Every row gives one point. The last column is the point's height on a tilted bowl or saddle (a function of degree 2), plus a little noise. Along how many of its main directions does it bend up, bend down or stay straight?

Points:
array([[ 1.70, -1.22, -1.04],
       [-2.59, -1.91, -0.68],
       [-1.36, -2.00, -1.25],
       [ 0.89,  1.03, -2.11],
       [ 1.29,  0.74, -1.95],
       [ 1.71, -1.61, -0.86],
       [-1.79, -1.77, -1.13],
       [ 0.92,  0.22, -1.87],
       [-1.18, -1.27, -1.42],
       [ 1.63,  2.52, -2.40]])
Directions: 1 up, 0 down, 1 straight

Points:
array([[ 0.76, -1.59,  1.81],
       [ 0.41, -0.06,  1.04],
       [-1.20, -0.28,  0.84],
       [ 3.57,  1.32,  1.97],
       [ 0.63, -1.61,  1.73],
       [-2.22,  1.58,  2.98],
       [-1.76, -3.55,  1.30],
       [ 2.17,  1.32,  1.43],
       [ 0.04, -0.70,  0.99],
       [ 0.26,  0.45,  1.06],
       [-0.88, -0.98,  0.74]])
Directions: 1 up, 0 down, 1 straight

Points:
array([[ 1.21,  1.14,  2.29, -0.31],
       [-0.30, -1.66, -0.62, -0.51],
       [ 0.88, -2.33, -1.84, -2.02],
       [ 1.18, -0.61, -1.15,  0.24],
       [-2.62,  1.08,  0.19,  2.10],
       [ 1.78, -0.78,  1.14,  1.56],
       [ 0.78,  3.23,  0.24,  1.29],
       [-0.69, -0.86, -1.09, -0.31],
       [-0.73,  0.80, -1.45,  1.03],
       [ 2.15, -0.65,  0.42,  1.76],
       [ 0.91, -3.18,  2.31,  3.42],
       [ 0.74, -2.72,  0.63,  0.92],
       [ 1.06,  0.75,  0.08,  0.90],
       [-2.54,  0.75, -1.33,  2.40],
       [ 2.56,  0.99,  3.08,  0.81]])
Directions: 2 up, 1 down, 0 straight

Points:
array([[ 0.32, -0.46,  0.77, -1.63],
       [-1.24,  1.14,  1.12, -0.09],
       [ 2.32, -1.41,  0.16,  1.56],
       [-1.21, -0.06,  0.22, -0.89],
       [-3.15, -2.70, -0.69,  0.23],
       [-2.95, -1.65,  2.11,  0.32],
       [-2.07,  2.53, -0.57,  4.18],
       [-1.37, -1.42, -2.60, -0.95],
       [-2.68, -0.60, -0.98,  1.08],
       [-0.60, -0.68, -0.05, -1.37],
       [ 0.01,  2.06, -2.53, -1.05],
       [-0.36, -2.50, -1.21, -0.35],
       [-1.89, -1.03,  2.72, -0.67],
       [-1.22,  0.13, -1.56, -0.65],
       [ 2.11, -2.28,  0.48,  3.02],
       [-1.25, -1.17,  0.76, -1.12],
       [ 1.31,  0.58,  1.39, -2.06],
       [ 1.24, -1.13, -0.43, -0.54]])
Directions: 1 up, 0 down, 2 straight

Points:
array([[-1.48,  2.25, -0.81, -2.18],
       [-1.10, -0.80,  1.84,  1.55],
       [ 1.44, -0.36,  3.23,  1.19],
       [-1.77, -0.45,  1.89,  1.90],
       [-0.26, -2.69, -2.00, -0.27],
       [ 1.62,  0.58,  1.61,  1.86],
       [ 1.37,  1.48,  2.65,  2.26],
       [ 0.29, -1.18, -0.47, -0.86],
       [-0.71, -0.11,  0.28, -1.15],
       [ 1.44, -0.47, -2.56,  1.29],
       [ 0.68, -2.96,  1.62,  3.25],
       [-1.91, -2.09, -3.38, -1.03],
       [ 0.40, -1.78, -0.87, -0.65],
       [ 1.13,  0.49, -0.24,  1.11],
       [-1.02, -1.69,  0.12,  1.18],
       [ 0.08,  2.14,  0.96,  0.64],
       [-1.64,  2.51,  0.74, -2.14],
       [ 1.27, -1.84,  0.80,  0.51]])
Directions: 1 up, 0 down, 2 straight
